Each point is reached from the start by the listed moves, each made 0, 1 or 2 times, or once backwards (-1), plus a little noise. Say if it took an odd or an even number of moves. Then give how often each move was made.
In the rows, zero is written as 128.

Moves:
(1): [88 97]
(2): [142 105]
Start: [124 123]
Points:
[177 132] => even (-1, 1)
[109 147] => odd (0, -1)
[97 70] => even (1, 1)
[124 123] => even (0, 0)

Moves:
(1): [147 131 128 129 142 141 117]
(2): [130 151 143 138 141 131 146]
(3): [121 120 154 127 128 132 148]
(4): [103 112 114 129 102 144 135]
Start: [129 123 130 133 132 133 132]
Points:
[106 128 182 157 135 206 197] => even (2, 2, 2, 2)
[145 130 171 131 158 121 146] => even (0, 0, 1, -1)
[145 167 134 141 157 105 133] => even (-1, 1, -1, -1)
[169 157 186 143 184 138 152] => even (1, 1, 1, -1)
[ 64  53 139 122  66 171 169] => odd (0, -1, 2, 2)

Moves:
(1): [123 142 124 103 127 112 112 142 122 117 121]
(2): [123 109 135 127 151 142 128 135 107 140 143]
(3): [124 115 153 118 125 116 132 117 146 126 128]
(4): [130 125 138 111 121 128 141 130 143 119 144]
(5): [135 138 120 127  94 129 129 125 139 140 130]
(6): [131 125 115 125 120 146 135 130 130 136 117]
(7): [ 90 118 101 106 135 132 133 155 149 133 129]
(8): [164 113 139 121 125 146 110 153 146 131 138]
(9): [129 109 108 135 119 134 134 117 125 134 129]
Start: [135 137 131 130 141 124 139 136 140 121 138]
Points:
[162 125  50 183  34 156 164  86 167 172 111] => even (-1, -1, 0, -1, 2, 1, 0, 0, 2)
[203 182 122 169  43 136 162  92 165 132 147] => odd (-1, -1, -1, 1, 2, 0, -1, 0, 0)
[171 145 249 135 117  73 159  75 196  88 155] => even (-1, -1, 2, 1, 0, -1, -1, 0, -1)

Moves:
(1): [126 143 131 127 133 116 141 129 118 130 123 136 110 128]
(2): [122 133 136 129 127 137 125 133 118 129 124 118 136 138]
(3): [131 118 125 132 116 135 138 139 123 128 125 119 130 127]
(4): [113 138 112 112 123 126 125 122 120 145 133 146 131 131]
(5): [110 152 124 144 148 118 137 129 110 133 135 138 138 117]
(6): [119 127 133 125 127 114 140 119 121 134 130 139 132 126]
(7): [134 141 140 135 150 128 135 136 123 125 144 145 140 122]
(8): [118 122 125 117 132 132 123 123 124 126 146 112 124 119]
(9): [135 143 149 135 106 133 138 137 131 116 123 131 115 115]
(10): [119 118 135 130 125 142 124 125 130 125 120 128 127 114]
(11): [116 147 138 125 133 129 117 125 150 133 117 116 136 123]
(12): [137 141 122 108 120 118 119 136 121 140 121 121 135 119]
Start: [147 124 116 123 149 125 129 129 124 124 132 132 125 134]
Points:
[103 249 219 204 200 112 223 169 100  93 153 151 116  57] => even (2, 0, 2, -1, 2, 1, 2, 1, 2, 0, 2, -1)
[145 162 107 114 140 122 149 167  57 135 182 143 159 117] => odd (-1, 1, 1, 1, 1, 0, 1, 1, 1, -1, -1, 1)
[118 220  51  68 158  64 127 142  80 211 113 167 165 141] => odd (1, 0, 1, 2, 1, 0, 0, -1, -1, -1, 1, 2)
[ 96 193 155 102 176 120 160 129 124 158 137 181 128 145] => odd (2, 1, 1, 2, -1, 1, 2, 0, 0, 0, 2, -1)
[133  75 163 138  36 163 180 124 107 109  85 165  86 128] => even (0, 1, 1, 1, -1, 2, -1, -1, 2, 2, -1, -1)
[209 132 165 139 127 122 162 181  94 111 127 158 165  84] => even (-1, 0, 1, -1, 0, 1, 2, -1, 1, 1, -1, 2)
[ 56 227  91  77 172  95 101 101 115 178 130 129 130 144] => odd (1, 1, -1, 2, 1, 0, -1, 1, 0, -1, 2, 0)
